Each point is reached from the start by the listed moves, each made 0, 1 or 2 times, or once backwards (-1), plus a little noise. Is the number of moves made odd or even? Then give how often each move was made.
(in the rows, 128 means zero)

Moves:
(1): [122 109  96 159  86]
(2): [142 126 139 104 128]
Start: [110 141 138 132 115]
Points:
[100 162 159 127 157] -> even (-1, -1)
[122  99  95 146  31] -> even (2, 2)
[ 94 141 126 155 115] -> odd (0, -1)
[116 120 115 137  71] -> even (1, 1)

Moves:
(1): [114 144 146 155 145 139 139]
(2): [136 134 134 118 146 135 128]
(3): [118 114 135 134  99 139 130]
(4): [131 152 124 126 128 106 121]
Start: [120 132 129 126 128 118 112]
Points:
[107 174 178 161 198 153 133] -> even (2, 2, 0, 0)
[119 136 116 107  53  84  90] -> odd (-1, 0, 2, 2)
[133  98 102 106 123 112 106] -> even (-1, -1, -1, -1)
[108 227 152 170 193  85 117] -> odd (2, 0, -1, 2)

Moves:
(1): [131 122 131 154 114 132 117 129 105 136]
(2): [144 128 138 118 124 141 139 130 129 121]
(3): [124 132 138 120 133 111 134 133 116 129]
(4): [118 141 132 126 142 144 109 171 135 105]
(5): [153 149 121 104 135 117 138 100 125 162]
(6): [136 117 125 125 113 120 117 116 119 127]
(7): [127 133 113 103 148 131 141 130 124 141]
(8): [119 110 126 127 159 109 129 142 145 132]
Start: [132 130 144 120 120 110 124 126 111 139]
Points:
[148 115 108  68 101 152 165  84 112 136] -> odd (-1, 1, -1, -1, -1, 1, 2, -1)
[117  84 142  32 217  85 172 184 145 119] -> even (-1, 2, 1, 0, -1, 1, 2, 2)
[173 187 115  14 220 129 137 168 163 160] -> odd (-1, 1, -1, 2, 2, 0, 1, 1)
[158 170 154  63 179  60 134 132 142 168] -> odd (-1, 0, 1, 1, 2, 0, -1, 1)

Moves:
(1): [119 130 130 120 126 112 137 151 132]
(2): [116 136 124 135 125 111 129 123 115]
(3): [112 136 135 138 128 124 133 125 143]
(4): [127 115 133 121 115 132 128 111 123]
(5): [143 121 140 136 126 108 121 105 135]
(6): [124 135 116 115 140 131 146 132 127]
(7): [131 139 139 122 134 116 127 134 117]
(8): [141 139 128 129 122 134 132 132 124]
(9): [126 137 132 141 132 130 142 144 118]
Start: [116 132 130 120 120 125 135 138 144]
Points:
[115 110 190 141  78  55 140 115 161] -> odd (2, 0, 1, 2, 2, -1, 0, 0, 1)
[150 144 155  75 103  64 183 125 133] -> odd (2, 0, 0, 2, 2, 2, 1, 2, 0)
[105 158 184  99 102  48 145 139 165] -> even (2, 0, 2, 1, 1, 0, 2, 1, -1)
[126 178 141 145 126  64 132 135 115] -> even (0, 2, 0, -1, 1, 0, 1, 1, 0)
[ 42 158 169 140 112  91 176 215 143] -> odd (2, 0, 2, 1, -1, -1, 1, -1, 2)
[ 82 213 185 169 121   7 157 192 132] -> odd (2, 2, 2, -1, 1, -1, 2, 1, 1)
